Rows are points. Each copy is the shape, with its points in the same order, stretched, turned, moved and blurred by noise. Say if it was mirrored as well.

Shape (7 x 2)
[[ -3  53]
 [  6  -6]
 [-22  -4]
 [-22  36]
 [ 37 -21]
 [ -5 -95]
 [-28 -46]]
Copy 1 (7 x 2)
[[-77  26]
 [-11   3]
 [-16 -24]
 [-61   3]
 [ 16  27]
 [ 76 -66]
 [ 26 -58]]
Copy 1 is: only turned
Copy 2 (7 x 2)
[[  1  47]
 [  7 -11]
 [ 29   8]
 [ 19  43]
 [-18 -48]
 [ 46 -87]
 [ 48 -23]]
Copy 2 is: mirrored
Copy 3 (7 x 2)
[[-58  34]
 [-23   8]
 [-10  36]
 [-38  46]
 [-20 -20]
 [ 43 -22]
 [ 19  18]]
Copy 3 is: mirrored

Shape (9 x 3)
[[-44  22  21]
 [ 62  22   9]
 [-25  18  12]
 [  9  -9 -22]
 [-18 -41  25]
 [  8  -4   2]
 [ 26  45 -16]
 [ 16 -11 -50]
 [ -6  -7  65]]
Copy 1 (9 x 3)
[[-10 -44 -11]
 [ 51   2 -40]
 [ -3 -27 -13]
 [-10  37  -2]
 [-10  19  41]
 [  5  11  -1]
 [ 20 -13 -54]
 [-21  61  -3]
 [ 32 -37  11]]
Copy 1 is: mirrored
Copy 2 (9 x 3)
[[ 21  39  14]
 [ 13 -16 -95]
 [ 16  27  -7]
 [ -6 -12 -31]
 [ 31 -17  24]
 [ 10  -6 -27]
 [ -7  16 -76]
 [-28 -18 -43]
 [ 60   5   1]]
Copy 2 is: only turned
Copy 3 (9 x 3)
[[ 59  42  11]
 [ -2  -8 -47]
 [ 41  32   4]
 [-26   3   9]
 [ 20 -19  31]
 [  0   1   2]
 [ -1  31 -34]
 [-60   1  16]
 [ 74  -6  -7]]
Copy 3 is: only turned

Shape (10 x 6)
[[-13 -10  27  -9 -56 -20]
 [-15 -25 -33 -16   9 -12]
 [-38   0  -3   8 -26 -45]
 [ -3 -48 -51 -18  -1  11]
 [-37  13  32   6 -37 -11]
 [-10   7  39  15  52  56]
 [-84  27  63   9 -41  19]
 [ 14  40 -48 -26  45  71]
 [ -8 -20  35 -19  57  16]
 [  7 -65 -37  27 -14 -46]]
Copy 1 (10 x 6)
[[-41  61   3  47   4 -19]
 [  2  44  -1 -40  10 -10]
 [ -7  70  36  17   1 -28]
 [-18  30 -31 -54   3 -14]
 [ -4  55  20  36 -20   4]
 [ 39 -32  50 -12 -26  75]
 [ 27  44  25  51 -59  30]
 [ 84 -45 -75 -56  30  65]
 [  5  22  68 -33  -6  61]
 [-59  48  54 -23   9 -69]]
Copy 1 is: mirrored
Copy 2 (10 x 6)
[[-19  23  34  -3   7  33]
 [ 44  17 -31  12  15   8]
 [ 13 -21  31  20  23  13]
 [ 54  59 -27  -1  13   8]
 [-24  -2  27  13  19  18]
 [-21  34 -62  50 -14 -31]
 [-53   9  16  37  78  28]
 [ 32  32 -74 -19   8 -81]
 [ -8  20 -82  38 -14  10]
 [ 58  29  25  13 -22  18]]
Copy 2 is: mirrored
Copy 3 (10 x 6)
[[ 29  68 -25 -18 -29  25]
 [-31  23  -2 -20  14 -13]
 [ 24  43  -5 -22  24  59]
 [-67  32  -6 -18   3 -47]
 [ 38  35 -13 -25 -25  55]
 [ 38 -57  19 -25 -38 -28]
 [ 61  24 -17 -68 -81  95]
 [-56 -85 -30  13 -43 -48]
 [ 29 -15  -3 -45   0 -30]
 [-24  65  40   4  71 -32]]
Copy 3 is: only turned
